Each row is a point. A path goes straight from each point to the next, and from the last back to the first. The post is the endless flat space through its rows: a point in 2 columns, a line in 3, a plane in 4, and so on, so that a path can go around it. Count how often the path circles the post. Going back the other way cancels.

Post (2 x 3):
[[-0.1,-3.4,-0.3],
[1.5,4.9,0.1]]
Path (33 x 3):
[[4.9,5.0,2.1],
[5.1,6.9,-2.6],
[0.2,2.2,-3.2],
[-2.8,-4.8,-0.5],
[0.3,4.7,2.6],
[2.0,7.4,3.4],
[-2.5,-2.5,0.5],
[-1.8,1.0,-2.6],
[1.9,5.7,-2.2],
[4.7,3.9,-1.5],
[3.0,7.8,2.3],
[-1.1,1.5,4.2],
[1.4,-2.5,1.8],
[5.5,0.5,-0.5],
[2.3,1.9,-4.4],
[-0.2,2.0,-2.1],
[-2.3,-2.1,0.5],
[0.2,7.2,3.3],
[1.9,1.0,3.5],
[0.5,9.1,3.6],
[0.5,9.3,0.2],
[0.1,4.0,-5.2],
[2.5,-1.5,-3.8],
[3.1,-0.2,0.7],
[2.7,9.6,3.4],
[-1.2,0.5,1.3],
[-1.3,4.7,-1.7],
[0.4,3.8,-3.6],
[1.4,-4.5,-1.8],
[5.6,1.5,1.5],
[1.8,3.9,1.5],
[-1.2,4.8,3.1],
[0.5,-0.1,3.3]]
Times around: 1

Post (5 x 6):
[[3.0,1.5,4.9,2.4,-2.2,-1.8],
[1.9,4.2,3.4,0.8,-0.3,-0.9],
[0.0,-6.2,-3.7,1.6,4.0,-3.2],
[-0.7,-0.1,1.4,2.0,0.4,4.5],
[-2.8,-4.4,-5.0,3.8,3.7,-1.8]]
Path (31 x 6):
[[0.0,4.5,-3.8,2.7,3.4,-0.9],
[3.1,3.2,-0.4,3.1,3.6,-8.3],
[3.7,2.7,-2.8,-0.5,1.0,-1.3],
[-2.9,1.5,-6.6,-2.9,4.5,4.6],
[0.4,-3.3,1.7,0.7,-0.6,-2.7],
[0.1,4.7,3.1,0.7,2.4,-0.7],
[4.5,-8.1,3.9,7.2,0.4,-3.5],
[-1.2,-0.9,-3.9,4.9,2.1,-0.9],
[-3.0,3.7,-3.2,3.1,-1.4,2.2],
[4.3,-0.5,7.0,-0.3,-4.7,0.9],
[1.1,-3.8,-1.9,0.4,3.5,-7.0],
[-4.7,0.7,-0.9,7.1,4.1,-2.5],
[5.1,-7.1,2.6,1.8,2.9,-0.5],
[2.4,-4.9,-1.8,2.5,0.7,0.4],
[1.1,3.1,0.9,0.5,-2.3,1.0],
[0.8,-3.6,3.1,-0.1,-1.9,-1.8],
[0.9,-3.9,2.5,2.8,3.0,-9.9],
[2.8,-8.6,-0.6,3.0,3.7,-7.7],
[0.2,-3.6,-4.3,4.5,3.2,1.5],
[8.0,3.2,5.6,-3.2,-2.4,2.4],
[-0.7,-5.8,-1.2,5.6,-2.3,-3.1],
[-2.9,-0.2,0.5,2.7,-0.1,-1.7],
[-3.3,1.1,-0.1,4.2,1.8,0.6],
[3.3,-0.2,3.9,5.4,0.7,-1.2],
[2.6,-5.6,0.7,3.7,-0.7,-1.6],
[-3.1,-5.6,-6.2,-1.5,0.9,10.1],
[-3.0,1.4,-2.2,-0.6,0.4,-0.3],
[1.8,-5.8,-1.0,-0.3,4.6,-7.0],
[-1.4,-2.1,1.8,1.6,1.9,-3.6],
[-1.2,-6.3,-4.9,2.3,0.6,-6.3],
[3.1,-3.5,-0.5,-0.8,1.4,-1.2]]
Times around: 4
